Rows are points. The ring and each string are closed loops that go straight from each point to the next, and from the last back to the first. Before rounding, they use only three directions, however many columns there are. Count how often each string passes through the ring. Passing back the other way cancels.
(in the rows, 128 means zero)

Ring:
[[191 115  96 147]
 [179 155 121 170]
 [149 150 159 152]
 [126 130 156 127]
 [114 102 107 101]
 [160  90  88 115]]
String (28 x 4):
[[ 81 122 104  99]
 [102 126  97 112]
 [142 121 116 128]
 [140 103 135 115]
 [125  88 147  96]
 [ 86 100 123  86]
 [ 79 123 102  99]
 [ 93 113 137  99]
 [124 102 176 106]
 [141 110 173 120]
 [134 118 196 122]
 [123 140 175 133]
 [149 135 199 141]
 [161 130 176 144]
 [153 129 132 139]
 [143 145 128 145]
 [137 167 140 158]
 [145 172 161 166]
 [169 152 193 164]
 [168 136 176 151]
 [165 142 196 154]
 [143 154 193 152]
 [116 157 141 141]
 [120 145 111 135]
 [134 134 112 133]
 [101 142 113 123]
 [ 90 126 135 106]
 [100 108 145  99]]
Times through: 0

Ring:
[[108 170 111 100 112 139 100 130 125]
 [102 190  95 106 106 141 114 150 115]
 [ 98 189  91 127 111 145 138 155 111]
 [ 97 168 116 142 132 146 154 152 119]
 [102 125 164 146 162 144 150 128 140]
 [110 104 176 143 165 145 136 102 148]
 [121  90 169 132 152 145 108  67 152]
 [119 122 140 110 128 142  91  83 141]]
String:
[[132  55 183 137 156 148  94  24 163]
 [126  64 188 140 164 147 107  45 161]
 [129  64 168 151 152 151 111  32 155]
 [115 111 149 137 143 147 121  86 141]
 [106 125 165 128 156 141 128 120 143]
 [108 111 182 130 167 141 130 113 150]
 [117  69 206 143 181 144 125  72 163]
 [124  71 176 146 158 149 114  49 156]
 [126  84 151 144 141 150 109  46 148]
 [117 112 147 132 139 146 113  83 142]
 [110 124 166 116 151 139 113 112 146]
 [109 128 166 109 150 138 108 117 146]
 [110 137 140 120 135 142 115 112 136]
 [119 124 124 127 122 147 105  78 135]
 [123 127 121 109 113 144  82  71 136]
 [116 152 123  89 112 138  78 105 134]
 [107 168 126  87 119 135  90 134 131]
 [105 161 131 105 128 138 109 136 131]
 [109 147 128 119 127 143 115 117 131]
 [118 140 112 115 111 145  96  88 130]
 [122 140 113  99 105 142  76  81 133]
 [117 141 135  88 120 137  75  99 140]
 [112 137 153  93 136 136  89 112 143]
 [109 137 146 115 138 141 112 116 138]
 [114 129 132 129 130 146 115  95 135]
 [130  80 152 134 136 149  94  35 151]]
Times through: 1

Ring:
[[165 139 147 115 133 159 109 118 111 110  78  99]
 [164 147 154 116 115 157 111 127 122 118  76 124]
 [151 149 158 126  95 151 113 142 133 127  83 148]
 [127 140 162 139  85 147 114 155 137 133  91 148]
 [107 129 145 152  95 135 116 156 128 131 115 139]
 [107 129 110 158 119 117 120 144 113 121 149 140]
 [121 132  81 155 145 107 123 127  98 108 170 137]
 [139 132  86 142 159 119 120 114  92 101 153 115]
 [157 132 127 121 150 150 111 111  99 104  98  88]]
String, 34 rows:
[[169 144 109 121 152 138 116 108  99 102 116 116]
 [163 125 139 112 161 165 106 102  93  99  78  55]
 [152 115 147 114 161 170 104 105  91 101  71  35]
 [141 124 135 128 143 151 110 119 101 108  98  81]
 [139 117 128 128 157 152 110 112  92 103 102  61]
 [142 121  86 135 180 128 116 101  78  93 144  76]
 [145 139  56 145 173 101 125 106  84  95 183 134]
 [142 142  72 146 153 105 125 117  96 103 171 148]
 [139 144  47 154 163  89 129 113  90  99 199 160]
 [124 134  34 163 174  82 130 112  81  96 216 148]
 [116 123  85 155 152 113 121 124  93 106 165 115]
 [119 121 125 144 133 137 114 132 105 114 122  99]
 [133 134 124 139 126 134 116 132 112 116 120 125]
 [137 148  62 153 145  93 129 123 101 106 188 173]
 [126 142  37 163 161  79 132 119  89 101 217 170]
 [121 133  50 161 163  90 128 118  87 101 202 145]
 [119 122  99 149 149 123 118 124  95 107 148 104]
 [127 126 115 142 139 132 116 126 102 111 128 107]
 [136 135 113 140 134 130 117 127 107 112 130 124]
 [143 143  94 141 140 118 121 123 104 108 148 144]
 [135 130 128 136 132 140 114 127 108 113 113 109]
 [134 124 138 132 135 150 111 125 106 112  99  88]
 [148 142 104 136 139 126 119 121 106 109 134 135]
 [164 148  84 130 156 118 121 108  96 100 147 139]
 [171 134 117 114 166 150 111  98  90  96 100  79]
 [164 119 164 105 154 182 101 104  96 102  49  33]
 [152 118 176 110 137 184 101 117 106 110  44  42]
 [146 133 140 127 129 150 112 125 111 114  94 105]
 [142 126 159 123 125 163 107 127 113 116  74  83]
 [156 126 170 112 132 177 103 119 110 112  53  63]
 [171 129 171 102 140 183 102 110 107 108  43  56]
 [175 140 141 109 144 160 109 109 105 105  77  92]
 [165 149 109 125 141 132 118 115 106 107 121 136]
 [161 146 111 127 140 133 117 116 106 107 121 131]]
Times through: 2
String, 19 rows:
[[170 142 175 106 115 175 105 124 122 117  47  97]
 [182 148 149 106 133 163 109 113 113 109  69 107]
 [172 151 116 120 139 138 116 114 108 107 111 134]
 [149 142 121 132 129 135 116 126 112 113 117 132]
 [142 130 149 127 124 155 110 129 113 116  87  98]
 [161 124 189 104 127 190 100 119 113 114  30  51]
 [173 140 172 105 122 176 105 120 118 114  48  91]
 [176 156 145 114 115 151 113 125 124 116  83 143]
 [172 161 148 118 101 147 115 134 132 122  86 164]
 [157 159 122 133 107 127 120 136 127 121 121 178]
 [138 139 133 136 116 138 115 135 118 119 111 133]
 [128 133 167 134  95 155 111 148 130 129  81 123]
 [128 134 156 137 101 149 112 146 127 127  91 126]
 [113 124 201 135  74 172 105 162 141 139  52 107]
 [125 142 179 138  69 153 112 163 146 140  77 154]
 [144 159 147 137  79 134 119 154 143 134 105 190]
 [149 153 115 137 114 124 121 135 122 119 129 169]
 [142 140 137 133 116 142 115 134 119 119 105 131]
 [147 133 178 119 106 171 106 136 125 123  55  97]]
Times through: 3

Ring (6 x 14):
[[ 87  99  90 136 142 106 166 116 156 156  69 104 108 114]
 [126 149 101 132 157  88 104 112 114  66  86 128 120  78]
 [147 145 128 129 150 114 100 120 108  70 119 140 140 105]
 [154 113 162 126 134 164 129 135 122 130 160 147 160 169]
 [139 106 156 121 140 166 136 139 128 156 159 144 149 188]
 [100  93 116 129 140 136 164 128 151 177 107 118 121 158]]
String (28 x 14):
[[166 180 129 126 163  96  59 115  82  12 124 153 141  77]
 [157 137 143 130 142 130 107 123 110  78 133 143 153 117]
 [148 110 149 132 131 152 137 129 129 124 138 137 157 146]
 [131 107 136 130 136 143 143 128 135 139 126 131 142 148]
 [136 120 137 127 143 138 128 128 125 122 131 137 141 144]
 [145  91 162 129 124 175 156 137 139 164 155 137 161 183]
 [137  99 150 128 132 161 148 134 136 154 144 136 151 171]
 [135 126 133 126 148 132 120 127 120 115 129 138 137 140]
 [160 136 164 117 151 157  97 138 102 108 174 160 154 174]
 [158 109 181 115 140 188 124 148 117 157 194 160 164 217]
 [133  89 159 123 132 178 156 142 140 184 161 139 152 204]
 [121  96 135 129 135 150 157 131 143 164 127 127 138 164]
 [126 116 131 126 145 137 133 129 129 135 127 134 134 150]
 [123 123 132 119 155 137 122 133 122 139 137 140 128 165]
 [126 132 124 124 155 122 114 126 118 112 122 137 127 136]
 [110 100 121 130 139 135 156 127 145 160 110 122 128 150]
 [ 93  74 113 135 128 142 190 127 167 199  96 107 124 158]
 [116 116 117 129 146 123 138 124 134 132 107 126 125 133]
 [ 93 116  90 132 152  99 144 117 142 135  76 113 105 111]
 [ 62  75  71 142 134 101 201 113 180 191  40  84  96 110]
 [ 75  84  80 142 134 104 189 113 171 174  51  92 105 108]
 [101 100 102 136 138 116 163 119 151 149  82 110 120 120]
 [ 93 108  85 139 142  95 158 111 151 131  59 103 110  91]
 [ 99 146  67 139 159  56 119 100 128  65  40 107  99  40]
 [117 157  84 135 161  67 100 104 114  50  64 121 110  51]
 [120 125 108 135 145 106 131 116 131 102  90 121 126  99]
 [126 123 120 131 145 120 129 121 128 112 108 128 132 120]
 [142 154 122 127 158 105  90 119 103  63 115 142 131 100]]
Times through: 3

Ring, 7 rows:
[[140 166 134 137 113 155 180 118  76 132 110 110 123  90]
 [136 107 129 125 107 182 112 142  64 191 105 135 119 104]
 [135  80 116 116 108 170  70 164  86 206 111 154 123 124]
 [139  95 102 112 117 124  70 176 133 171 127 160 132 143]
 [144 125 112 121 129 108 102 164 149 139 137 146 132 131]
 [148 172 139 139 137 118 167 130 130 108 137 114 127  95]
 [146 191 141 143 129 127 199 115 107  99 126 102 126  86]]
String:
[[133  80 118 117 100 188  78 157  62 216 101 150 120 118]
 [134  54 134 119 108 210  48 161  56 247 106 155 114 108]
 [138  89 129 122 115 174  80 157  85 201 116 146 120 112]
 [140 112 123 123 117 151 104 153 101 172 120 141 124 115]
 [139  78 128 120 119 171  64 164  95 208 120 153 120 116]
 [140 111 116 121 118 139  98 159 113 166 122 145 127 124]
 [140 126  96 115 114 108 109 165 135 139 124 149 135 142]
 [140 104  86 108 118  95  71 185 159 149 132 165 138 159]
 [143  97 110 115 129 116  65 178 151 165 138 159 131 139]
 [144 114 126 125 130 132  94 160 130 160 134 143 126 118]
 [142 142 115 125 121 119 131 150 126 132 126 134 131 121]
 [144 158 106 124 126  90 142 153 152 105 134 134 136 131]
 [150 159 135 135 144 104 141 144 153 111 146 125 129 106]
 [152 161 163 146 154 131 150 130 136 123 149 112 121  78]
 [147 157 148 140 138 137 153 130 117 129 135 115 122  88]
 [143 152 122 130 122 125 148 140 117 127 125 126 129 111]
 [145 197 116 135 124  94 197 127 133  77 128 111 135 110]
 [147 221 138 147 131 107 232 106 118  65 129  91 129  84]
 [146 201 154 150 131 141 217 102  91  98 124  91 121  69]
 [144 162 156 144 128 166 174 115  79 141 120 105 117  73]
 [141 152 123 130 118 134 152 136 105 132 120 124 127 108]
 [140 172 112 129 112 119 176 132 107 109 115 119 132 114]
 [138 172 128 136 107 153 191 116  70 127 105 108 124  93]
 [137 131 155 139 111 208 152 115  34 187 100 112 111  71]
 [138 120 141 132 114 184 128 133  64 183 109 125 117  90]
 [139 133 121 126 114 146 131 143  96 154 115 132 126 112]
 [137 135 105 121 106 133 133 148 101 144 111 137 131 126]]
Times through: 5
String, 25 rows:
[[139 160 118 130 111 135 166 131  95 127 113 120 128 108]
 [136 155 124 132 101 164 173 122  60 146  99 116 123  98]
 [136 109 147 133 108 208 123 129  39 204 100 125 112  83]
 [138 116 132 128 114 171 117 142  78 179 112 132 120 102]
 [137 125 111 121 107 144 122 149  95 158 111 138 128 122]
 [134 103 103 115 101 152  97 159  89 180 107 149 128 132]
 [138 121 107 119 110 135 112 156 107 157 116 143 130 128]
 [138  79 131 121 116 179  68 160  85 212 117 150 119 112]
 [136  42 118 110 113 181  19 183  93 241 117 171 120 131]
 [140  85 127 120 120 163  69 164 102 199 123 151 122 117]
 [140 132 100 118 114 112 117 160 130 137 123 144 134 136]
 [140 105  87 108 118  96  74 183 158 148 132 164 138 158]
 [143  95 101 112 129 101  58 186 166 159 142 165 135 150]
 [145 109 130 125 133 135  88 161 131 165 136 144 125 116]
 [143 140 117 126 123 119 129 150 128 134 128 134 130 120]
 [146 161 110 126 130  88 143 152 156 102 138 132 136 127]
 [150 163 139 137 145 108 148 140 149 110 146 121 128 101]
 [150 154 161 144 147 143 148 129 120 134 142 113 119  78]
 [145 148 139 135 130 140 145 135 110 138 128 121 123  96]
 [143 171 112 129 120 105 168 138 128 102 125 123 134 118]
 [146 204 133 142 129 109 211 115 120  79 128 100 130  92]
 [142 156 122 130 120 128 154 137 111 126 122 124 128 109]
 [143 149 140 136 124 152 153 129  93 143 121 118 122  91]
 [143 165 150 143 123 164 180 114  75 137 116 105 119  76]
 [141 144 127 130 119 142 144 137 100 143 119 125 125 105]]
Times through: 3

Ring:
[[103 142 138  97  93 122 141 117 144 137 160 116 152 118]
 [112 131 110  84  99 130 119 107 134 100 119 121 161  99]
 [127 117 105  93 105 124  93 101 126  86 106 116 152  99]
 [148 104 118 115 106 109  68 104 115  90 123 103 129 109]
 [152 107 150 139 101  94  72 115 117 124 169  91 108 131]
 [138 119 165 140  99  94  95 117 129 148 187  93 110 143]
 [112 137 159 117  95 109 131 117 144 155 182 106 134 136]]
String:
[[113 126 148 115 108 111 114  99 146 138 145 110 141 138]
 [117 137 144 109  90 114 128 124 135 138 176 108 137 119]
 [104 155 146  98  78 120 159 141 138 150 201 112 144 111]
 [ 94 148 146  96  94 123 153 115 152 150 165 118 155 126]
 [ 98 137 145 102 104 120 136 101 154 143 145 118 154 134]
 [114 122 141 112 111 114 107  92 146 129 129 112 144 136]
 [117 138 144 108  88 114 130 127 133 138 180 107 136 118]
 [122 133 145 113  91 111 121 124 132 136 177 105 133 121]
 [123 143 163 122  79 104 135 143 130 159 221  98 120 125]
 [123 133 181 140  93  94 122 125 139 174 214  94 112 152]
 [125 115 173 142 114  94  95  93 147 159 163  98 118 164]
 [155 113 179 159  94  81  81 129 118 157 218  80  88 149]
 [148 105 161 146 108  90  70 105 125 136 167  90 106 146]
 [134 105 146 130 117 101  76  88 136 124 129 102 126 144]
 [130 116 138 118 105 108  93 104 131 120 142 105 132 126]
 [158 113 133 126  88 100  77 134 103 106 177  92 111 105]
 [180  97 128 138  91  92  46 133  88  90 172  84  96 101]
 [158  96 133 134 110  97  53 102 113 100 134  94 113 125]
 [139 103 138 127 115 103  71  91 130 113 125 102 126 135]
 [139 113 138 123 102 104  85 110 124 117 151 100 124 123]
 [157 112 145 135  92  95  77 129 108 119 184  89 105 118]
 [163 110 161 150  90  85  73 135 106 134 208  81  91 129]
 [155 117 173 153  89  84  86 136 114 152 221  81  91 139]
 [146 130 180 150  80  86 108 148 118 166 245  82  92 138]
 [120 129 177 137 100  96 117 113 144 169 194  98 118 155]
 [109 129 164 124 107 106 122 100 152 159 164 107 134 152]]
Times through: 4

Ring (9 x 14):
[[181 151 127  83 102 158 142 144 170 159 182 147 151  65]
 [178 146 140  74  92 157 157 146 152 149 172 138 153  71]
 [149 136 151  82  94 139 159 144 123 126 148 122 144 108]
 [100 131 152 124 117 114 137 137 108 100 102 117 122 169]
 [ 75 135 141 161 141 104 111 132 119  95  77 125 106 199]
 [ 70 138 130 174 153 100  95 130 131  99  81 131 101 203]
 [ 81 138 125 162 150 102  95 131 135 106 103 131 108 187]
 [120 141 121 125 132 119 111 136 146 127 150 134 127 135]
 [153 146 121 102 118 138 125 140 160 145 173 141 141  96]]
String, 24 rows:
[[110 129 148 106 111 113 141 139 106 105 129 113 130 152]
 [ 78 120 160 117 114  94 143 137  76  80 100  97 120 192]
 [ 76 141 145 175 144 113 109 131 130  97  53 134 100 205]
 [106 144 135 150 136 124 114 134 145 117  97 139 115 163]
 [107 134 139 122 123 114 127 137 121 110 126 122 125 155]
 [ 57 131 137 169 150  89 100 129 110  86  78 119 100 218]
 [ 58 128 135 161 148  85 101 130 105  85  92 114 103 213]
 [103 136 134 132 130 112 118 135 127 111 123 125 121 160]
 [101 145 124 156 145 118 101 133 151 120 108 141 113 164]
 [ 78 138 115 166 158  96  84 129 140 108 116 132 107 186]
 [ 92 131 118 131 140  94 102 133 123 109 152 119 121 164]
 [118 134 129 111 123 113 123 137 127 119 155 123 131 137]
 [135 138 121  99 119 121 123 139 139 132 180 127 139 112]
 [156 141 121  86 111 134 131 142 150 144 194 133 147  87]
 [140 134 135  86 106 124 140 142 126 127 173 121 143 110]
 [142 143 132 106 115 135 132 140 146 134 151 135 136 113]
 [190 160 123  97 109 171 135 143 193 170 169 162 148  59]
 [213 157 130  64  88 180 157 148 185 176 195 156 163  29]
 [168 137 143  62  88 144 162 146 130 138 184 123 155  79]
 [136 141 137 109 114 133 134 140 140 128 141 132 134 122]
 [160 148 140  99 105 152 145 143 155 143 143 142 141  97]
 [164 135 159  63  80 147 175 147 119 129 157 119 153  91]
 [145 140 154  94  97 143 157 143 129 125 127 128 139 116]
 [125 139 143 116 115 130 136 139 132 120 122 130 129 138]]
Times through: 1
String:
[[ 95 142 131 157 142 115 106 133 141 112  96 136 111 174]
 [ 82 132 135 145 138 100 111 133 117  99 107 120 113 185]
 [ 67 131 130 159 148  90  99 130 115  93 100 120 106 202]
 [ 92 129 135 126 129  99 119 135 110 101 130 114 121 170]
 [110 139 131 132 131 117 116 136 136 117 127 130 122 152]
 [115 150 119 155 145 128  99 133 167 131 116 150 116 148]
 [113 146 115 146 144 119  98 133 159 129 135 143 119 146]
 [117 135 118 113 130 108 112 136 134 123 171 125 131 133]
 [131 136 124 101 120 119 124 139 135 128 174 126 137 118]
 [128 137 133 105 116 123 131 139 131 123 152 126 134 127]
 [137 146 129 119 122 136 124 138 154 135 140 140 131 120]
 [173 156 120 106 117 158 126 141 184 161 167 157 143  77]
 [208 162 118  81 103 178 139 145 200 181 196 165 157  34]
 [224 164 121  69  94 189 149 148 206 189 203 168 164  16]
 [193 146 135  56  86 160 161 148 155 158 200 137 162  49]
 [144 134 141  82 100 130 149 143 123 126 166 120 144 108]
 [142 145 134 112 116 139 132 140 151 135 139 139 134 116]
 [176 151 139  90  99 163 150 144 165 153 153 148 147  77]
 [188 147 150  66  82 168 171 148 151 151 162 139 156  64]
 [164 130 163  49  72 143 184 149 105 125 166 110 157  89]
 [128 127 153  81  95 120 158 143 100 110 149 108 141 129]
 [123 135 143 107 112 123 138 139 122 116 135 122 132 137]
 [127 145 139 130 122 136 128 138 147 126 112 140 125 138]
 [100 136 154 136 120 122 135 137 118 103  82 125 117 173]
 [ 78 130 156 145 126 106 130 135 101  88  72 115 110 199]
 [ 66 121 156 135 125  89 131 134  81  77  87 101 112 207]
 [ 87 127 146 126 123 100 128 136  99  93 112 110 119 180]
 [113 141 135 134 128 123 120 136 139 119 116 134 122 151]
 [ 90 148 129 178 152 120  97 131 155 114  74 147 103 184]]
Times through: 4
